Each row of a before or after table is a point. One or more steps were done to the points. Then noise was added and the rows were shuffled. The steps act on columns, c1 being the first. Name the steps. A step turns or swaps two columns, mirrors them in a line or flattens them onto one, adds a multiple of one to another, or multiplies or shifts one. Angles are multiples of 10 degrees, from the lower column toward the higher: turns from -170 to 170, lines from 10 to 170 but not 90. Use the fewest steps. Two steps may share a column if one is a turn and the other turns, adds or multiplies; they go together, in the order done. Otherwise the lowest column goes first.

Before (10 x 2):
[0.20 -0.21]
[-0.49 0.33]
[-0.51 0.27]
[-0.53 0.03]
[-0.27 0.59]
[0.19 0.28]
[-0.53 0.29]
[0.20 -0.18]
[0.67 -0.41]
[0.15 -0.01]
After:
[0.16 -0.02]
[-0.51 0.02]
[-0.52 0.19]
[-0.50 0.23]
[0.19 -0.15]
[0.65 -0.30]
[0.19 0.20]
[-0.54 0.20]
[0.23 -0.15]
[-0.26 0.40]
Steps: multiply c2 by 0.7

Before, 10 rows:
[0.37 -0.61 0.29 0.07]
[-0.24 0.23 -0.37 -0.23]
[0.33 0.68 -0.19 -0.27]
[-0.53 -0.43 0.36 -0.01]
[0.26 0.25 0.19 -0.10]
[-0.22 0.17 -0.45 0.02]
[-0.53 -0.23 -0.23 -0.29]
[-0.50 0.06 -0.39 -0.35]
[0.08 -0.68 0.24 0.53]
[-0.46 -0.52 0.05 -0.25]
After:
[-0.50 -0.56 0.20 -0.02]
[-0.50 0.36 0.05 -0.34]
[-0.23 0.46 0.02 -0.20]
[0.41 -0.60 -0.45 0.12]
[0.08 -0.62 -0.41 0.53]
[-0.48 -0.36 -0.13 -0.26]
[0.27 0.01 0.19 -0.09]
[-0.56 0.02 -0.06 -0.29]
[0.34 0.57 0.25 -0.26]
[-0.22 0.46 -0.07 0.00]
Steps: turn c2 and c3 by 50 degrees; add -0.5 times c1 to c3

Before (8 x 8):
[-0.05 0.13 -0.65 0.39 0.06 0.06 -0.02 -0.02]
[-0.09 0.13 0.01 -0.32 0.74 0.00 0.31 0.78]
[0.16 0.12 -0.05 -0.29 0.88 -0.67 0.50 0.55]
[0.23 0.31 -0.02 0.48 0.27 0.04 -0.30 0.05]
[0.45 0.38 -0.21 -0.03 -0.25 0.21 -0.25 -0.06]
[0.77 -0.29 0.16 0.01 0.01 0.04 -0.36 0.38]
[-0.06 0.01 -0.17 -0.25 0.72 -0.07 0.17 -0.02]
[0.29 0.33 -0.48 0.60 0.06 0.48 0.23 -0.33]
After:
[-0.23 0.14 -0.39 -0.32 0.74 0.05 -0.18 0.67]
[0.15 0.31 -0.08 0.47 0.26 -0.11 0.35 0.06]
[-0.25 0.12 -0.34 -0.25 0.89 -0.66 -0.50 0.46]
[0.02 0.14 -0.54 0.42 0.08 0.08 -0.04 -0.32]
[-0.11 0.07 -0.14 -0.28 0.70 -0.02 -0.17 -0.13]
[-0.42 0.31 -0.25 0.60 0.07 0.20 0.33 -0.53]
[-0.02 0.37 -0.18 -0.04 -0.26 -0.14 0.53 -0.18]
[-0.03 -0.29 -0.07 0.04 0.03 -0.46 0.68 0.41]
Steps: turn c1 and c6 by -40 degrees; turn c1 and c7 by 120 degrees; turn c3 and c8 by 30 degrees

Before (14 x 11):
[0.25 -0.05 -0.42 -0.52 0.37 0.40 -0.08 0.13 -0.90 -0.01 0.09]
[0.54 0.13 0.12 -0.40 0.13 0.17 -0.13 0.03 -0.51 0.42 0.13]
[-0.29 -0.31 0.31 -0.46 -0.40 0.27 0.17 -0.35 -0.38 0.47 0.05]
[-0.01 -0.38 0.21 -0.35 -0.26 -0.32 0.63 -0.35 -0.17 -0.20 0.23]
[-0.09 0.17 -0.15 -0.34 0.80 -0.06 0.25 0.17 0.07 -0.04 0.26]
[-0.10 -0.54 0.44 -0.64 -0.15 0.08 -0.29 -0.06 -0.74 0.34 0.02]
[0.08 0.24 -0.34 -0.31 0.30 -0.24 -0.03 0.66 -0.27 -0.02 0.23]
[-0.23 -0.51 0.42 -0.10 -0.54 0.36 0.25 -0.17 -0.15 -0.03 0.35]
[-0.09 0.30 -0.35 0.23 0.35 -0.28 0.24 0.21 -0.16 0.05 0.06]
[-0.08 -0.28 -0.42 0.38 0.19 -0.52 0.19 -0.49 0.16 -0.33 1.21]
[0.28 0.44 -0.34 -0.38 0.40 0.03 -0.17 0.33 -0.20 -0.23 0.38]
[0.16 -0.03 -0.44 -0.42 0.14 0.00 -0.29 -0.09 -0.09 -0.10 -0.04]
[0.26 -0.31 -0.04 0.69 0.42 -0.29 -0.10 -0.25 0.08 -0.54 0.68]
[-0.30 0.09 0.57 -0.40 -0.28 0.14 -0.05 -0.33 -0.66 0.04 0.02]
After, 14 rows:
[0.25 -0.06 -0.42 -0.50 0.25 -0.01 -0.88 0.15 -0.07 -0.47 0.09]
[-0.10 0.23 -0.16 -0.35 0.50 0.00 0.13 0.16 -0.23 -1.02 0.29]
[-0.08 0.30 -0.36 0.22 0.27 -0.01 -0.10 0.21 -0.26 -0.39 0.03]
[-0.08 -0.29 -0.41 0.40 -0.14 0.02 0.18 -0.46 -0.15 -0.57 1.19]
[0.08 0.23 -0.39 -0.31 0.19 0.03 -0.29 0.66 0.00 -0.34 0.23]
[0.31 0.42 -0.35 -0.41 0.10 0.00 -0.22 0.32 0.12 -0.74 0.37]
[-0.26 -0.35 0.30 -0.48 0.12 0.02 -0.36 -0.36 -0.22 0.97 0.03]
[-0.01 -0.39 0.19 -0.35 -0.31 0.03 -0.04 -0.35 -0.64 0.12 0.23]
[-0.32 0.10 0.59 -0.43 -0.17 -0.02 -0.70 -0.33 -0.05 0.41 0.04]
[-0.22 -0.50 0.43 -0.09 -0.36 0.00 -0.09 -0.19 -0.29 0.62 0.39]
[0.10 -0.05 -0.44 -0.42 0.00 0.03 -0.15 -0.07 0.28 -0.29 -0.06]
[-0.09 -0.52 0.44 -0.65 0.18 -0.01 -0.78 -0.04 0.14 0.58 0.00]
[0.26 -0.28 -0.04 0.65 -0.14 -0.01 0.03 -0.27 0.09 -1.05 0.66]
[0.57 0.14 0.09 -0.44 0.39 -0.05 -0.56 0.06 0.03 0.31 0.14]
Steps: turn c5 and c10 by -50 degrees; multiply c10 by 1.6; multiply c6 by 0; turn c7 and c9 by -80 degrees

Before, 9 rows:
[0.09 -0.16 0.38 0.23 0.12 -0.21 -0.50 -0.13 -0.43 0.08 0.08 -0.16 0.15 -0.16]
[0.81 0.15 -0.37 -0.16 -0.36 -0.01 0.21 -0.53 0.30 0.46 -0.67 -0.40 -0.03 -0.01]
[0.65 0.19 -0.80 0.06 -0.32 -0.24 -0.15 -0.31 0.32 0.14 -0.52 -0.30 0.10 -0.27]
[0.22 -0.09 0.41 0.26 0.42 0.34 -0.59 0.64 -0.02 0.09 0.04 0.04 0.20 -0.14]
[-0.01 -0.43 -0.13 0.04 0.25 -0.14 -0.23 -0.21 0.17 0.21 -0.26 0.06 0.23 -0.12]
[0.07 0.34 0.06 -0.31 -0.01 0.36 -0.03 -0.52 0.32 -0.22 0.64 -0.36 -0.66 0.20]
[0.10 0.78 0.13 0.02 0.24 0.53 0.33 -0.42 0.39 -0.30 0.71 0.08 -0.22 0.16]
[0.22 0.67 0.39 -0.24 -0.38 0.58 0.11 0.27 0.20 -0.58 0.07 0.29 -0.42 0.36]
[0.86 0.31 -0.25 -0.27 -0.63 0.37 0.19 0.26 -0.11 0.10 -0.42 0.55 -0.58 -0.09]
After, 9 rows:
[0.85 0.34 -0.24 -0.24 0.22 0.38 0.40 0.24 -0.12 0.61 -0.43 0.55 -0.60 -0.08]
[0.22 0.68 0.41 -0.23 0.71 0.60 0.30 0.27 0.20 0.04 0.04 0.33 -0.40 0.35]
[0.24 -0.09 0.40 0.24 -0.32 0.35 -0.34 0.65 -0.07 -0.32 0.07 0.05 0.16 -0.18]
[-0.05 -0.41 -0.10 0.06 -0.31 -0.13 -0.05 -0.18 0.18 -0.08 -0.24 0.01 0.19 -0.09]
[0.05 -0.14 0.39 0.24 -0.09 -0.23 -0.32 -0.12 -0.46 -0.02 0.09 -0.16 0.16 -0.15]
[0.05 0.39 0.05 -0.36 0.20 0.38 0.17 -0.52 0.34 -0.12 0.65 -0.31 -0.68 0.16]
[0.78 0.16 -0.31 -0.17 -0.19 0.03 0.41 -0.55 0.27 0.54 -0.67 -0.38 0.00 -0.03]
[0.65 0.21 -0.80 0.08 0.04 -0.22 0.07 -0.29 0.33 0.39 -0.52 -0.32 0.08 -0.21]
[0.10 0.76 0.11 0.04 0.11 0.50 0.52 -0.38 0.41 -0.33 0.74 0.11 -0.25 0.17]
Steps: mirror c5 and c10 in the line at 120 degrees; shift c7 by 0.20

Before (13 x 24):
[0.13 -0.10 -0.20 0.25 -0.41 0.07 0.29 -0.49 -0.03 0.01 0.49 0.29 -0.36 0.57 0.29 -1.16 -0.41 -0.23 -0.15 -1.30 0.31 0.02 0.38 0.24]
[-0.04 -0.14 -0.21 -0.25 0.58 -0.31 0.15 -0.62 0.54 0.40 -0.25 0.25 -0.37 -0.14 -0.28 -0.78 -0.40 -0.25 0.72 0.15 0.08 -0.08 0.23 -0.16]
[0.16 -0.23 -0.08 -0.16 -0.53 0.05 0.03 0.13 0.02 0.26 -0.07 0.28 -0.08 -0.29 -0.05 -0.71 0.31 0.05 -0.14 0.22 0.37 -0.18 0.03 -0.03]
[0.13 0.31 -0.18 -0.27 0.25 -0.25 0.22 -0.74 -0.21 0.08 0.38 -0.30 -0.33 -0.12 -0.52 -0.03 -0.06 0.60 0.23 0.22 0.15 -0.35 0.39 0.04]
[0.26 -0.01 -0.16 0.01 -0.21 0.06 -0.30 0.05 -0.07 -0.31 0.59 -0.03 -0.34 0.53 -0.47 -0.11 0.08 -0.07 -0.10 0.16 0.32 0.01 0.09 -0.27]
[0.10 -0.04 0.44 0.10 0.42 -1.37 -0.31 0.11 -0.22 0.15 0.45 -0.09 0.40 -0.04 -0.05 -0.21 0.18 -0.25 0.16 -0.27 -0.37 0.00 0.50 -0.38]
[-0.15 0.36 0.00 -0.05 -0.50 0.12 0.21 0.12 0.65 -0.27 0.24 -0.94 -0.31 0.16 -0.12 -0.06 -0.43 -0.01 -0.04 -0.89 0.29 -0.49 0.49 0.02]
[0.05 -0.23 0.17 0.08 -0.48 -0.33 0.28 0.02 -0.11 -0.12 -0.48 0.01 0.09 -0.13 0.07 0.06 -0.05 -0.18 0.13 -0.06 -0.27 -0.21 0.58 -0.23]
[0.10 0.34 0.52 -0.27 1.39 -0.15 -0.24 -0.30 -0.21 0.00 0.16 0.06 -0.23 -0.08 -0.50 -0.07 0.22 -0.35 0.18 0.28 0.33 -0.07 0.19 -0.18]
[-0.19 -0.12 -0.22 -0.12 -0.38 -0.33 -0.87 0.03 0.20 -0.10 -0.28 -0.33 -0.07 -0.11 -0.14 -0.13 0.21 0.61 -0.28 -0.03 0.15 0.06 0.13 -0.17]
[-0.27 0.14 -0.19 0.70 0.09 -0.04 0.22 0.12 -0.16 -0.23 0.58 0.07 -0.23 0.02 0.27 0.10 -0.10 -0.19 -0.12 -0.17 0.14 -0.08 0.34 -0.30]
[-0.47 -0.17 0.01 0.05 0.66 -0.01 -0.03 -0.19 -0.05 0.22 0.56 -1.21 -0.20 -0.28 -0.20 0.15 -0.81 -0.37 -0.18 0.07 0.40 0.03 -0.20 -0.20]
[-0.05 -0.10 -0.26 -0.08 0.82 0.05 -0.30 -0.35 -0.05 -0.28 -0.01 0.09 -0.16 0.29 1.60 -0.57 0.21 0.43 0.36 0.15 -0.13 0.04 0.58 -0.40]
After:
[0.12 -0.16 0.41 0.13 0.44 -1.35 -0.28 -0.13 0.16 0.19 0.50 -0.05 0.43 -0.04 -0.05 -0.20 0.16 -0.17 0.12 -0.24 -0.35 -0.02 0.50 -0.39]
[-0.07 -0.40 -0.18 -0.24 0.59 -0.26 0.19 0.62 -0.23 -0.52 -0.24 0.23 -0.32 -0.12 -0.27 -0.77 -0.39 -0.24 0.73 0.19 0.10 -0.09 0.22 -0.19]
[-0.43 -0.28 0.00 0.02 0.64 -0.01 -0.03 0.19 -0.06 0.07 0.57 -1.23 -0.19 -0.27 -0.19 0.14 -0.75 -0.34 -0.20 0.10 0.47 0.05 -0.15 -0.20]
[0.15 -0.34 -0.05 -0.16 -0.54 0.05 0.05 -0.15 -0.05 -0.01 -0.09 0.27 -0.04 -0.27 0.00 -0.70 0.30 0.04 -0.18 0.23 0.40 -0.18 0.00 -0.03]
[0.17 -0.04 -0.21 0.22 -0.42 0.08 0.25 0.49 -0.05 0.12 0.45 0.29 -0.34 0.55 0.29 -1.17 -0.44 -0.21 -0.09 -1.24 0.34 0.02 0.34 0.16]
[0.27 0.25 -0.13 0.01 -0.20 0.05 -0.28 0.00 -0.11 0.20 0.56 -0.04 -0.34 0.50 -0.43 -0.10 0.03 -0.02 -0.10 0.14 0.31 0.03 0.12 -0.28]
[-0.05 0.19 -0.32 -0.09 0.80 0.05 -0.20 0.37 -0.17 0.11 -0.06 0.09 -0.14 0.27 1.59 -0.63 0.23 0.42 0.36 0.15 -0.16 0.04 0.59 -0.38]
[0.12 0.18 0.54 -0.28 1.34 -0.16 -0.23 0.31 0.36 0.02 0.15 0.07 -0.25 -0.08 -0.52 -0.07 0.21 -0.31 0.17 0.28 0.32 -0.13 0.18 -0.18]
[-0.27 0.28 -0.20 0.71 0.09 -0.05 0.22 -0.12 0.04 0.11 0.58 0.09 -0.24 0.04 0.27 0.11 -0.08 -0.17 -0.14 -0.25 0.17 -0.05 0.35 -0.34]
[0.03 -0.02 0.18 0.07 -0.52 -0.35 0.29 -0.03 -0.12 0.31 -0.50 0.02 0.10 -0.15 0.09 0.06 -0.06 -0.21 0.14 -0.05 -0.24 -0.21 0.58 -0.26]
[0.11 0.10 -0.16 -0.26 0.21 -0.21 0.25 0.78 0.36 0.08 0.40 -0.35 -0.36 -0.10 -0.52 -0.03 -0.06 0.62 0.23 0.21 0.13 -0.32 0.40 0.09]
[-0.19 0.04 -0.22 -0.11 -0.39 -0.31 -0.82 -0.07 -0.24 -0.10 -0.25 -0.32 -0.10 -0.13 -0.10 -0.17 0.25 0.64 -0.30 -0.05 0.15 0.06 0.15 -0.13]
[-0.17 0.41 -0.02 -0.06 -0.55 0.09 0.21 -0.15 -0.18 -0.61 0.24 -0.98 -0.35 0.13 -0.14 -0.08 -0.41 0.00 -0.05 -0.88 0.27 -0.49 0.50 -0.02]
Steps: turn c2 and c10 by 60 degrees; turn c9 and c10 by -120 degrees; multiply c8 by -1
